Each row is a point. Before rounding, the points of a table are all equally far from one centre. They may lie mostly on one side of it. Write the centre, to within rounding.

Points, 8 rows:
[[ 41 -49]
 [ 31 -60]
 [ 45 -36]
 [ 45 -36]
 [ 38 -53]
 [ 44 -22]
 [ 46 -30]
 [ 40 -14]]
Centre: [ 14 -33]

Points, 7 rows:
[[-32 -40 -11 -21]
 [-81 -25  66  -5]
 [-75 -27  -6  26]
 [-59 -10 -26   8]
 [-32 -62  41 -16]
 [-77 -44  23  -9]
 [ -8 -54  44  40]]
Centre: [-32  -3  32  10]

Points:
[[ 49 -24 -19  27  26  68 -28 -26]
 [ 56  65 -47  33  90  52 -13  -9]
 [ 37  -2  -4  54  18  55  40 -30]
 [ 30 -32 -19  12  47  14  16 -72]
 [ 34 -28 -41  24  58   5 -37 -49]
 [ 57   5 -11   5  63  -5 -36 -74]
 [ 34  -8 -21 -49  51  18  19 -75]
 [ 44  11  43  15  27  45  13 -74]
 [ 15  38  89   2 106   9  16 -38]
 [ 55 -40  10 -19  45  73  12 -14]
 [ 73 -10 -13  12  66  -7 -35 -49]
 [ 66  33 -23 -26  66  42  65 -25]
 [ 22 -65  11  11   6   4 -12 -21]
 [ 40 -25   8 -14   6  25  58 -38]]
Centre: [ 0 31  8 -7 49 12 -4  8]

Points:
[[  22  -54   14   -1    0   43  -57  -52  -49  -15   17  -38]
 [ -43   -9   30   25  -48   24    2  -62  -48  -10   -8  -42]
 [  12  -24   84   26  -15    0   -3  -52  -67   45   24  -45]
 [  -1  -67   49  -23  -38    8  -85  -52  -42  -15   43  -36]
 [  69  -18   15   58  -13   37  -37   -2  -38  -31   16   -2]
 [   5  -53  -16  -17   17   -3  -42  -42  -43  -15   32  -14]
 [  29  -52   58   23  -32   55  -59  -37  -65    6   34  -40]
 [  47  -37   13   -7  -67   13  -26   15  -89  -42   62  -25]
 [  50  -21   43  -57  -50   58  -60  -33  -11   -8   38   -7]
 [  70  -36    2    3    2   20  -21  -30   -9  -34   63  -11]
 [  22  -18   28   39  -47  -30  -10    0 -106   20   37  -17]
 [  51   48   63    5  -92  -16  -35  -45  -55   23   39  -27]
 [  63  -61   64  -27    8   25  -56  -17  -42   10   49  -40]
 [  14  -37   44  -44  -53   62  -37  -41  -53   -3    1  -28]
 [  10  -43   43   41   13   41  -46  -28  -15   39   56   -8]
 [ -16   -3   13   33   12    0  -23  -80  -42    4   26  -63]
 [  19  -54   24   38   11  -13  -42  -22  -56  -18   37  -83]
 [  22    0   78   -9  -17   30   -3  -42  -82  -13   64 -102]]
Centre: [ -1  21  57  -6 -16   1 -35   6 -32 -22  39 -25]

Points (24 x 18):
[[  35  -74   69  -12  -41  -42    9  -15   52  -75   84   -4   11  -18
    18  -29  -21   39]
 [  45  -41   18  -12  -24  -60  -42    5   -7  -80  -14   49   -1  -38
    26   72   67   49]
 [   2  -37  -10  -29   26 -118  -15  -25   24  -42   27   36    2  -28
   104   18   11   23]
 [  46  -12   -3    8   20    0   31   19   25  -46   10  -26   -8 -104
    -2   -4    9   38]
 [  12  -70    5  -11  -70   10    3    4  -38  -37   91    4   41  -33
    71   17  -28   30]
 [  72 -106   29   25   18  -67   34    1    2  -23   41   -1   13  -71
   -17    9   13   30]
 [  23    3   26   -1    6  -41   29   -9   40  -61   46  -32  -37  -56
    87   53   13    5]
 [  -9  -79   67   17   -9  -49    5   -8   28  -26   45  -24   -2  -15
    30  -30   21   89]
 [   3  -15   -4  -15   24   -7   32   -5   26  -67  -11   60   28  -79
    16   -5  -41   31]
 [  50 -114  -16    8  -24  -33  -19   28   19  -54    6   42   10  -74
   -18   22  -41   23]
 [  49  -66  -10   54   17  -25  -14   11   34  -36   59  -15   20  -69
    13    0  -35   33]
 [   9  -81  -14   10    1 -108   11  -25  -33  -95   54    6   30  -13
    58  -14  -41   23]
 [   8  -66  -15   -3  -13  -40   13   24   20  -72   65   -3  -16  -54
    81  -41    5   30]
 [  40  -50   -7   27  -14   -1   -2  -44   38  -30    5  -57  -31  -32
    72   64  -78    9]
 [ -59  -93   36  -36  -13   13  -38   28   41  -41   43  -12  -31  -43
   -53   41  -42  -27]
 [ -32  -21   64   33  -45  -87  -17  -37   24  -62   43   31  -34  -64
    36   19  -12   -4]
 [   8  -63  -16   48  -61  -65   -7   33  -24  -22   77   38   35   11
    14   -7   -7   38]
 [ -22  -61  -17   25  -64  -66   13  -53   -3  -32   54  -32   47  -48
    44   27  -39   50]
 [   2  -39   17   40  -10  -35   -8    4    6   25   27   14   43  -88
    36    2   41   18]
 [  -9   -2   -6   24  -54  -39   24   24   43  -51   11  -35   21  -25
    53  -40    7   10]
 [  29  -38  -43   31   57  -91   -6  -45   15   -6   44   28   33  -76
     3    0  -34   12]
 [  38  -70   63    2  -59  -27   36    7   -2  -63   32  -26    9  -82
   -24   26  -43   15]
 [  16  -60   -6   29  -62  -17  -15  -11   -3  -44   60  -21   21  -84
    38   30   28   59]
 [  78  -31    8   39  -35    1   19    2   47  -48   61    6   23  -41
   -30   54    2   14]]
Centre: [ 13 -39  -3 -36  -7 -29 -16 -38 -20 -21  20  -4 -22   3  -7  12  -4  -5]

Points:
[[  -5  -36  -39   -8    2    2  -57  -18   44   54   -1    9 -104  -15
    31   15    5   59    7    9   13   56  -80  -44]
 [  27  -14  -36  -22   32   -1  -54   -3   19   43  -16  -24 -121  -34
     9   13   15    6   44   -1    1   58  -58  -28]
 [ -10  -39  -57  -31   39  -16  -27   -8   55   69   13    2  -63   59
    34   17    0    2    8   37   12   54  -82  -18]
 [  16  -19  -93  -40   33  -10  -55  -40   64   60  -27   23  -52   30
    25   39    0   20   21    4  -17   67  -70  -87]
 [  18  -53  -67  -20   36  -29  -28  -16   32   33   10   22  -89   10
    36   27   -6  -12   -8    5  -24   62  -77  -31]
 [ -10  -14  -37  -44   22  -37  -36  -35   66   76    7    5 -100  -26
    -4   54   10   37   13   35   12   44  -51  -63]
 [  -8  -54  -51  -27    6  -31  -36    4   41   78   -5  -10  -83   -1
    -1    2  -19   29   33  -11  -35   66  -30  -68]
 [  -9    2  -31    0   28  -11  -35   17   56   61  -22   35  -86   -4
    13    7  -20   36   40   -2    0   31  -57  -60]
 [  -2  -35  -27  -40   45   -9  -45  -31   38   45   28   42 -113  -38
    12   41   -9  -13   -1   11   10   41  -54  -33]
 [ -27  -14  -81  -20   41   13  -39    7   56   46  -36    3  -54    8
    30   39   -9   -8   40   -2   -6   48  -59  -38]
 [  35   -8  -99  -24   16   18   -2  -16   41   59  -55  -13  -87   21
    18    9   -7    8   28   -7  -14   33  -34  -63]
 [   0  -10  -69   20   32  -10  -14   -2   65   68   23   20  -67  -12
    -8    2  -38   55   31   -7  -23   32  -49  -38]
 [  21  -37  -72   -9   21  -22  -16  -17   64   47   -2  -31  -77   -6
    28   20  -30   30   37   17   24   34  -66   -2]
 [  22  -14  -88  -12   63   -2  -56   -6   11   38  -11    6  -72    8
    -7   23   -5   18   43   18   -3   48  -47  -75]
 [  44  -33  -62  -18   33   -1    7  -18   22   76   -3   -6  -67  -16
    42   44   18   41    6  -22   -8   37  -70  -31]
 [   7    7  -65    7   29  -31   -4  -10   36   81  -33   -6  -75    1
    28   17   -6   31   30   -1   26   46  -39  -41]
 [  33   -8  -53   -3   16   -8  -42  -34   66   89  -25   -2  -99  -28
     1   22  -27   48    7  -12  -10   63  -37  -21]
 [  10   -6  -83   -6   68   10  -58   -5   69   64  -15  -18  -77  -16
    22   12  -46   23   13  -23   -6   49  -47  -41]
 [ -22  -45  -80    0   38   13  -57  -17   52   21   -7   -7  -74   20
    35   -3    0   21   38    6  -50   48  -52  -42]
 [ -12  -24  -47    6   -2   -5  -36  -15   76   59   44    7  -87   15
    29   23   41   48   -2   35  -20   32  -57  -37]
 [ -13  -32  -87  -10   46   -4  -61  -35   41   45   -3    6  -81  -13
    12   37  -32   37   11  -12   -4   32  -60  -54]
 [  -6  -14  -40  -26   26   -5  -51  -54   36   67   -7    4  -97    1
    37   19  -12   65   30    5    5   63  -26  -97]
 [  16   23  -80  -27   40  -28  -61  -22   45   67  -17    4  -76  -25
   -13   40   18   35   17    4  -40   52  -80  -50]
 [   6  -12  -73    3   48   -6  -50  -11   38   43    7  -29  -97   -3
   -10   13   -6   -3   34   19    5   67  -82  -21]
 [  24  -31  -89  -30   30    3  -10   -8   29   85   -5  -20  -86   10
    37   15    1   34   20   29   17   70  -31  -50]
 [   9  -35  -45  -15   36   -7  -62  -40   63   75    7   29 -114   -4
    -5   25  -14   20    7   15   -8   37  -54  -67]
 [  22  -27  -53  -21   44   10  -54  -28   25   57  -17   13  -77  -32
    25   51  -11   57   26    7    6   47  -61  -52]
 [  15   -3  -72  -18   47   52  -47    9   40   58  -27   -6  -60   32
    33   11  -37   17   40   17   14   51  -33  -27]
 [   5   -5  -49   21   17    1  -57  -20   69   94    5   -7  -51  -54
    -1   33    1    5   11    8    1   62  -59  -87]]
Centre: [ 18  10 -29 -54  15   9 -28 -44  52  29  16 -10 -24  -7   3 -22   6   8
  -6   2  -6  43 -33 -44]

Points:
[[  49    9   69  -34    7    8   28   16    6   66  -75  -18   19   78
   -13  -48   18  -17   16  -17   29   67  -58  -74]
 [ -18  -16   31  -45   14   -2  -17  -58   44   83  -75  -70   16   19
   -28    1   27   27   30  -14   74    1  -49  -46]
 [  24   13   56  -52  -14   -5   -9  -46  -18   49  -46    8  -36   44
   -78  -69   24   55  -32  -62    2    5  -54   -8]
 [  11  -25   91  -65  -11   11   13  -36    5   73  -66  -18  -33   57
   -13  -89  -20   18   35  -53   24   19  -33  -13]
 [  25   -9   56  -54   19  -11  -57    0  -15    0  -61    5    9   55
   -11  -60   47   19   60  -40   60   25  -31  -29]
 [  20  -45   50  -42   29  -28   -8   25  -24   67  -63  -38    1   37
   -55  -62   50   65  -38   -3   60   60  -17  -61]
 [  54    1   34  -36   10  -38  -20  -40   27   57  -91  -30  -58   42
    -4  -70   17   18   -1  -37  -14    5  -53  -18]
 [  -6  -12   34  -40    1  -41  -31  -25  -34   33  -51  -14  -35   -5
   -48  -50   19    1   28  -80   -2   22  -57  -28]
 [  25    3   68  -11   23   33   38  -32  -17   60  -58  -31  -32   31
   -13  -52   41  -48    6  -57   12   29  -58  -22]
 [  48  -12   79  -27   37  -36  -23  -39   17   59  -95  -39  -23   50
   -23  -43    7   -3   12  -18   38   33  -31   15]
 [  34   27   42  -38  -16   29  -47   22   -5   59  -61   11  -17   27
     0   -5   15   -4   24  -32  -24   46  -48  -54]
 [  16   19   38  -43   10  -27  -10  -24    4    4  -46  -17  -80  -32
   -32  -91    6   18   23  -35   38    4  -25  -47]
 [  28  -15   51  -11  -13  -13   -1    1   21   32  -38   -1  -52   21
   -12    7   35  -17   55  -85   20   70  -27   10]
 [  14  -30   51  -58  -12   13   20  -13   -5   79  -33  -26  -54   55
   -24  -82   57   -2   -7  -27   36   32  -29   15]
 [  28  -15   63  -32    0   -8    8   16   32   54  -81  -33  -52   64
    21  -62   54    8    4  -32  -19   47  -81  -28]
 [  30  -32   42  -48    8  -28  -31   -9   -9   30  -49   11  -57   49
   -20 -102   34   49   52  -35   47    9  -48  -44]
 [   0  -43   31  -30   15   19  -12   26    2   57  -46  -22  -40   30
   -49  -68   16   -6  -10 -107   41   11  -41  -15]
 [   4   32   69  -15   36  -25  -70  -32  -31   17    4  -32  -46   19
   -17  -42   33   41   21   -2   17   15  -85  -52]
 [ -10   -3   51  -55   -7    1  -52   -5  -21   77  -55   11  -12    2
   -46  -13   40   15   26  -41   54   17  -34  -39]
 [   4   -8   79  -17   31   -5  -36  -30    0   54  -62   11  -51   40
   -63  -21   29   13   44  -39   42   42  -77  -15]
 [  42  -16  111    8   15  -23   -4  -12    3   79  -44  -62  -54   45
   -49  -53   35    8   11  -72   24   58  -24  -49]
 [  13   -7   30   -5  -22  -12  -46    2    2   55  -87   -3  -21   40
   -13  -63   52    9   18  -18   14    4  -58  -46]
 [  25  -21   14  -68   36   -2  -11  -12  -15   70  -22   12  -40   36
   -61   -5   16   -8  -19  -86   20   -8  -48  -34]
 [   8   11   55  -41   21    2  -40   30  -10   55  -80  -69  -19   50
   -67  -78   45   53   54  -55   38    0  -42  -27]
 [  45  -35   58  -18   26  -39   -7  -15  -46   45  -57  -30  -22   19
    -4  -61    7  -16   38  -66   31   21  -44  -73]
 [ -22   -3   85  -26   19    1  -31  -22   17   44  -61  -13  -59   36
    11    4   52    2   18  -65   16   35  -50   -1]
 [   4  -55   73  -26   53    6  -15  -25   -3    7 -121  -38  -38   28
   -27  -42    5   16   27  -36   21   38  -22  -31]
 [ -18   25   63  -45   -7  -19  -17    5    7   68  -37  -22  -20    1
   -19  -84   71   -9   54  -41   24    6  -17  -29]
 [  42  -28   55  -49   17  -34    7  -13  -11   97  -74  -20  -18    3
   -35  -38   67  -12   18  -48   16   36  -39  -58]
 [ -42  -19   59  -33  -16  -15   23  -32  -33   48  -48  -32  -19    7
    -4    0   24    3  -15  -65   43   35  -61  -17]
 [  29  -24  102  -43  -42    0  -38  -17  -11   50  -45  -27   26   51
   -51  -42   21   14   -3  -22   46  -10  -33  -67]]
Centre: [ 25  -9  46 -24  29   6  20   0  27  28  -8 -37  -1  25 -25 -25  16  56
  18 -27   9  18 -27 -33]

Points (31 x 24):
[[ -41    3  -33   28  -12   26   21    8  -24  -42   46  -18  -37  -67
    13   55   -4   59  -16  -41   42   35  -91  -48]
 [ -71  -40  -51    4   23   -1   69   28   17  -27   75   -2  -29  -44
    22   15  -31   13   18   -9   18   28  -65  -81]
 [ -84  -43  -48    8   -6    5   48   -6    5  -64   36  -46  -24  -38
    16    9  -43   68  -19  -23   10   30  -68  -85]
 [ -89  -24  -48   14   34    6   32  -28   -2  -54   21  -15  -18  -53
    35   39  -36   55   -7  -15    1   35 -100  -60]
 [ -50  -28  -30  -21   35   23   23    5   14  -57   25  -14  -13  -75
    16   11  -17   74   19  -43   36   59  -91  -58]
 [ -90   -2  -34  -24  -11   28   -1    7   20  -50   22  -20  -39  -51
    46   14  -32   49  -29   15   36   46  -66  -50]
 [ -61  -30  -14   13    5   27   12   27   20  -39   39  -55  -33  -39
    34   38  -33   39   17  -41   28   21  -92  -65]
 [ -74  -22  -43   22  -15   18   23   -5    5  -85   66  -36  -25  -73
    21   36  -31   66   -1  -13   -7   -4  -73  -30]
 [ -79  -25  -27  -12   18   15   31   -5   22  -26   53  -15  -42  -52
    12   63  -13   45  -27  -38   37   22  -74  -37]
 [ -62  -24  -13   16   42   42   18   16   -4  -60   24   -5  -38  -51
    26   18  -46   39   15  -22   -3   71  -84  -62]
 [ -53  -10  -53  -11    8   19  -18   -1    0  -38   35  -46  -43  -51
    11   49   -9   81  -13  -13  -11   11  -97  -26]
 [ -38  -23  -20   -7   24   23   -1  -10    5  -51   36  -32   -9  -65
    61   79  -35   55  -10  -31   21   13  -76  -42]
 [ -63    5  -45    7  -14   36   19    2   11  -63   55  -27  -12  -65
    32   32  -40   44   20  -27   -4   50  -93  -55]
 [ -61   -7  -34   -3    8   18   17    4   44   -2    6  -20  -41  -63
    51   11   -6   50   21  -37   35   44  -95  -51]
 [ -53   -7  -43  -21   28  -20    8    1   20  -70   55  -45  -21  -60
    21   20  -23   62    5  -14  -17   49  -78  -45]
 [ -59  -28  -42   21   10   17   16  -32   -7  -31   18  -45  -47  -66
    37   62   -7   52   14  -42   24   21  -89  -62]
 [ -80  -44  -47    0   15   29   40   -8    1  -66   38  -43  -50  -30
    26   10   -7   61   25  -26   26   20  -92  -72]
 [ -38  -24  -21  -32   22   29   19   43   23  -32   55  -43  -37  -71
     7   24  -19   45  -19  -29   -1   34  -93  -24]
 [ -57  -26  -19  -14   25   17   27   11    5  -85   26  -47    6  -51
    43   36  -12   60  -26  -25    7   12 -107  -24]
 [ -84   -5  -47   16   12   46   14    4  -12  -38   58  -26   -8  -33
    34   40  -41   53    2  -29   -4   62  -77  -48]
 [ -62  -33   -7  -16  -23   43    6   43   31  -58   28    9  -26  -52
    25   34  -23   57   -7  -25   18   -6  -65  -66]
 [ -42   -3  -53    4   18   12   -5   18    8  -82   38  -43  -50  -42
    41   39  -24   39  -15  -43   31   26  -84  -70]
 [ -28   -7  -58   24    1    9    3    0   10  -59   27  -52   -7  -31
    33   39  -27   22  -47  -27   -1   33  -91  -90]
 [ -41  -17   -7  -12    2   47  -14  -13   17  -47   48  -37  -16  -75
    -7   61  -23   17    2  -64   35   30  -53  -44]
 [ -72   -6  -40   26   -3   19   22    9   23  -45   41  -23  -40  -73
    48   49  -41   52   12  -15   33    7  -94  -24]
 [ -69  -18  -45    5    6    9   -4   16    4  -58   22  -13  -67  -77
    26   59  -23   22  -17  -31   31   29  -77  -53]
 [ -54  -15  -24    4    3   28   24   20    5  -75    0  -53  -28  -56
    43   39  -47   14   31  -31   58   78  -64  -26]
 [ -72  -46  -35  -15   -7   62    7   -4    5  -56   -3  -29    4  -55
    26   41   -8    1  -12  -32   44   51  -86  -69]
 [ -52  -54  -36  -24  -11   69   23   22   31  -11   11  -15  -45  -49
    -7   60  -21   45  -20  -36   31   35  -64  -44]
 [ -46  -47  -33  -15   12   25    7   14    9  -58   26  -60    1  -52
    17   66  -30   52   18  -67   46   25  -56  -62]
 [ -66  -33  -45   -4  -13    2  -19    9   16  -47   25  -34  -51  -49
     0   17  -24   63    0    2   20   69  -72  -53]]
Centre: [-21 -18 -54   5  11  21  27  -2 -11 -36   0 -15  -6 -33  11  -3 -16  16
   5 -14  14   3 -24 -16]

Points, 30 rows:
[[  11   -9   16   10   -5   15   35  -38   -6   51  -19    0  -50    5
   -73  -10   69  -66  -64  -48   55    8   49   38]
 [   7  -56   18   13   -7  -26   29  -15   32   32   -3   11  -53    9
  -106  -13   37  -63  -68  -43   81   54   20   34]
 [  -2  -42   20  -16  -27  -60   37  -39   18   12   19    2  -54   18
   -98    6   18  -36  -51  -75    4   33   35   -5]
 [  61  -51   11   19  -50  -29   21  -31   -3   55   -6   -4  -30   33
   -67   -6   40 -103  -54  -22   18   16    1   50]
 [  23  -43   52   -3   -6  -30   20  -11   -9   40   14    4  -77    8
   -76    5   56  -60  -72  -45   39   28   -2   34]
 [ -18  -70   15   -3  -12   -5   40  -18  -11   -5    5   10  -62   28
   -41   15   27  -81  -91  -37   67    1   -6   46]
 [   3  -25   36  -22  -12  -38   17  -58   17   33    0   34  -75   24
   -80    1   45  -44  -59  -69   39  -16    7   27]
 [  52  -30   15   22    5    5   45   -1   11   21  -17    7  -59   25
  -113   -3    8  -58  -51  -31   55   14  -15   54]
 [  15  -39   43    1  -12   -6   49   -9  -38   32   19   -1  -66   19
   -91  -15   53  -68  -43  -31   26    4   24   46]
 [  26  -50   33   34   -3  -34    1    7    7   20   15   20  -78   19
   -98  -10   43  -88  -54    0   23   -7   17   25]
 [  -3  -62   36  -16  -21   -8   50  -33  -11   20  -18   30  -68    7
   -83   17   48  -71  -82  -23   39   10  -20   49]
 [ -11    4   48   -1  -29   -1   43  -48   32    4    9   24  -88   12
   -54  -31   24  -91  -48  -47   48   28    8   63]
 [  32  -40   24   -6    4  -29   19  -45    7   27  -20   13  -77    6
   -63  -29   54  -62  -65  -33   32  -27   -3   14]
 [  -1  -42   29   35  -36  -37   31   -4   23   54   29   11 -109   -1
   -96   -4   16  -55  -92  -20   45    7  -11   26]
 [   6  -43   47   12  -40  -49   51  -25   -1   10   22   -7  -59   37
   -91   -4   37  -73  -50  -27   51  -13    5   57]
 [  17  -57   61   56  -41  -39   34  -33   18    1   -6  -16  -44   22
   -77   -1   40  -55  -41  -56   24  -20   -5   46]
 [ -15  -22   30   -6  -40   -6   51  -25   50   16  -25   -5  -77   40
   -67   -6   53  -53  -44  -44   62   -6   12   58]
 [  23  -21   34    0   31  -25   38  -32    6   16   -9   21  -51   34
   -74  -14   36  -56  -54  -67   40   -2   10   13]
 [   2  -49   25   -5  -16  -51   48  -26   29   47   -6   -2  -71   -1
  -104  -18   33  -67  -61  -41   35    1    4   56]
 [  32  -48   47   13  -17  -41   41   -2   19   19  -15  -35  -67   40
   -54  -49   31  -45  -35  -20   39    8   -4   32]
 [  48  -12    8  -30  -13  -18   48  -30    9   12    4  -17  -52   -5
   -83  -12   56  -46  -50  -53   21    0   -8   41]
 [  17  -42   46  -16  -35  -15   45  -37   31   44  -15  -16  -69   30
   -76  -19   23  -48  -71  -52   -1   21  -16   46]
 [   1  -32   48    0   -6   -6   45  -39    1   44   -8    0  -70   33
   -92  -10   36  -78  -68  -46   36    4   25   35]
 [   2  -58   36  -17  -18  -23   31  -76   23   32  -16   -1  -64    5
   -77   -7   22  -91  -69  -36   61   12   22   29]
 [  24  -41   25   23   -7  -14   30    3   -3  -17   31    1  -19   30
   -82  -10    5  -67  -53  -52   61  -26   -5   79]
 [  -7   -8   44  -20   -8   -4   56  -13   19   46   11  -30  -58   43
   -90  -20   48  -33  -55   -6   52   28    4   47]
 [   6  -12   68   19  -36  -23   34    9   36   11   -5   29  -55   33
   -88    0   40  -85  -58  -59   30  -11    1   49]
 [   8  -64   23   32  -31  -41   52  -69   26   25  -23   22  -64    4
   -79   16   37  -34  -37  -74   15   26   20    2]
 [  -1  -40   28    6  -63  -28   62  -73   29   20   -4   12  -74   18
   -80  -10   54  -54  -43  -36   24   -6   24   47]
 [   6  -55   13   12  -15  -31   59  -27   24   24  -14  -14  -73   30
   -64  -25   25  -67  -53  -52   72  -10  -33   33]]
Centre: [-17 -20  13  14 -45   1  12 -12  18  37   8  21 -12 -16 -42   4 -10 -39
 -19  -6  33   7  -3   9]

Points (29 x 24):
[[ -15   22  -56  -58   -4   -1   -4    0   69  -26  -62  -41   25  -43
    72  -32  -45   65  -17   38    3  -39  -34   29]
 [ -14   17  -22  -34    3  -11   -7   -9   23  -13   12  -63   28  -76
    82  -29  -49   64   -6   36   63  -44  -55   45]
 [   5   30  -22  -40   13  -14  -78   29   -4  -21  -55  -33    8  -18
    61  -14  -35   43   11    4   49  -57  -19   47]
 [ -45   41  -14  -77  -20  -28  -35   18   73  -47    6  -29    4  -10
    61   16  -53   83  -15   24   43  -38  -55   45]
 [  -8   38  -36  -51  -18  -29  -54   10  -20  -31  -22  -41    5   -5
    60   -9  -74   59   -4    7    9  -43  -13   71]
 [  -9   50  -19  -75    8  -52  -45  -23   64  -12    2  -34    0  -35
    89  -20  -19   39   23   40   23  -13   -7   57]
 [ -28  -14   10  -75   31  -21  -11  -28   37  -42  -25  -30  -16  -49
    21    7  -37   74   16   14  -10  -53  -30   67]
 [  -3   -6  -45  -78   12  -14  -23  -24   29  -26  -47   -6  -31  -36
    69    9  -67   34   19   38   58  -46  -14   46]
 [   6   23  -64  -99  -11  -33  -19  -16   41   44   -8  -51  -10   -1
    47  -26  -32   39   -9   46   56  -39  -47   60]
 [ -15    5  -65  -38   -2  -20  -86   -8   24    4    1  -40   20   -3
    64    9  -73   36   25   35   56  -75  -67   42]
 [  20   38   -5  -66   15  -26  -69   19    5  -78  -14  -12   19  -38
    34   -5  -18   26   -1   44   54  -12  -22   57]
 [ -77    5  -35  -73    9  -23  -58    4   48    6  -20  -24    0  -14
    49   -3  -70    4  -45   34   -8  -64   10   47]
 [  20    6  -16  -81  -20  -52  -33    5    0   -4  -40  -34  -24  -27
    49  -58  -52   50  -40   55   49  -32  -52   39]
 [ -12   12  -22  -45  -35  -17  -13   -8   53   -9  -50  -66  -45  -25
    24  -31  -95   32  -46   54   37  -29  -38   91]
 [ -24   11    2  -41   26   -7  -48    4    7  -69   -2  -35  -25  -12
    64  -29  -44   -2  -24   57   31  -89  -40   32]
 [  12    9  -58  -33   18   13  -50  -51   23  -20  -16  -37  -24   30
    48  -30  -80   44  -14   38   72  -66  -41    1]
 [ -35   69  -24  -46  -30  -14   -9  -14   63   -9  -13  -15    8  -62
    41   -5  -53   64   12   -3   47  -75  -40   19]
 [   8   23  -35  -60   32  -25  -52   -3   35   26  -40  -62   10   -2
    84    0  -44   67   -9   37   14  -52  -52   33]
 [ -13   24  -26  -45   -4  -17    1   -2    4  -43  -38  -71   -6    4
    25  -19 -107   56  -10   55   64  -56  -36   -7]
 [ -23   46  -10  -64  -17   -8  -47    2   20  -18  -36  -27   -1   -9
    68    1  -61   58  -33   73   56  -62  -21   36]
 [  -8    3  -15  -42   -2  -12  -59   -1   14   49  -20  -44   41  -62
   -35  -22  -77   59  -27   14   79  -27  -33   48]
 [  24    9  -30  -50   43  -24  -18  -29   14    5   10  -28  -34  -56
    64   -2  -56   52  -36   24   33  -86  -48   13]
 [ -48   10  -44  -51    6  -57  -36   -4   54  -32  -12  -36   11  -44
    50  -14  -66   67   -5   76   79  -49  -31   29]
 [  26    4  -52  -56    2   -2  -57    1   63   -3  -40  -43   15  -44
    66   -9  -61   29  -56   22   33  -48  -22   83]
 [ -46   17  -38   -3   14  -20  -10   16   12   -2  -31  -47   39  -15
    62  -19  -31   68  -21   65   68  -34  -38   76]
 [ -12   18  -58  -20    2  -26  -52   30   21  -24  -56  -55  -17  -31
    76  -21  -16   44   -3   56   60  -35  -27   57]
 [  -6    6   13  -50   -4  -47  -24    1   16  -19  -41  -60   -1  -18
    42  -38  -85   71  -26   54   67  -68  -11   -2]
 [   6   23  -62  -73  -44  -34  -25    7   69  -31  -14  -15  -20   35
    44   15  -79   29  -65   19   71  -43  -33   36]
 [ -31    8  -55  -89   18  -13  -52   -1   14    8   -1  -29   -1  -16
    70  -51  -81   15  -29   35   41  -37  -28   42]]
Centre: [ -2  -8 -12  -7 -12 -20 -21  -1  47  -3   7 -25   2  -6   7   0 -38  13
 -12  26  20 -11 -29  15]
